Each wall is flat, endless, passes through zero and stands at right angles to its row. A trip goes straight from one point to another. Which walls does it cross, in order?
In the rows, 128 means zero.

Walls:
(1): [ 99 119 111]
(2): [133 148 108]
(3): [143 126 112]
(4): [ 67 129 112]
(5): [126 139 193]
(6): [106 249  60]
(7): [ 74 145  97]
(8): [126 161 154]
Trips:
[ 47 109 116] to [132 159 144] -> 8, 5, 2, 1, 4, 7
[116 174 150] to [141 151 107] -> 4, 3, 5
[151 189 150] to [111 193 155] -> 7, 4
[110 147 140] to [ 91 173  83] -> 5, 3

Walls:
(1): [174 168 203 206 128 176 165  80 108]
(2): [137 139 116 104 230 148  88 162 118]
(3): [105  11 166 154 106 171 116  80 146]
(4): [167  22  56 175 162 115  94 166 145]
(5): [150 207 110  90 149  82 120 124 123]
(6): [172  57  90 124 114 114  78 108 190]
(7): [113 120 124 118 117  92 164  41  83]
(8): [100 169 106 111 172 171 128 131 141]
(9): [138 210 118  66 187 131 188 168 123]
(10): [ 46  87 122 219 140 129  74  76  72]
(11): [126 176  88  81 155  96 117 154 191]
(12): [143  62 109 176 165  96 175 115 133]
Trips:
[115 216 195 165 175 112 176  97 170] to [198 178  43 107 115 137 154 140 179] -> 7, 6, 1, 4
[170  36 155 111  92 120  80 148 155] to [150 151 228 138 157 160 207  53 128] -> 1, 7, 4, 6, 9, 8

Walls:
(1): [132 158 135 141 129  97 204  95 151 106  94 164 185  71 127 163 115  89]
(2): [110 130 137 139 127 151 153 148 153  97 115 107 126  98 140 172 112 127]
(3): [129 122 133 147 114 126 121 113 179  80 165 163 132 148 120 166 109 136]
(4): [ 66  96 104 114 135 114 117 202  97  83  87 181 129 108 103 123 106  97]
(5): [121 131  58  25 106 110  95  74 139 136 157  96  84 146 120 168 137 148]
(6): [ 88 156 157 126  91  97 136 119 134 109  99 107 116 138  56  78 159  84]
(7): [115 144 126 144 117 164 131  89 163 132 174 151 151 103 117 155 154 120]
(8): [101 158 164 180 133  69 117 108 126 124 171  64  53  85  98 175 173 127]
(9): [142  92 155  61 124 145  75 162 125 132 106 184 102 100 161 106 106 176]
(10): [ 85 153  74 113  82 132 110 146 157 179 122 209 161 101 103 168 115 163]
(11): [136  94 128 167 166 140  92 164 152 139 138 143 159  48 135 133 132 132]
Trips:
[150 133  97 129 136 103 123 163 108 126 146 153 132 131 161 129 132 120] to [115 107 100  89 132 106 117 142 135   7 133 150 115 124 106 144  67 147] -> 3, 5, 1, 2, 11
[ 87 121 135 143 101  33 181 114 137 129 118 144 161 111 102 150 152 166] to [ 84 170 131 109 146 187 122 153 111 128 141 177 115 125 172 121 151 182] -> 9, 6, 11, 8, 1, 3
[ 59  98 157 108 172 181 144  55 153  76 119  50  66 157 141 113  79  84] to [149  82 129 119 110 123 158  76 201  99  73 164 135 160 142 119 174 124] -> 7, 1, 8, 9, 2
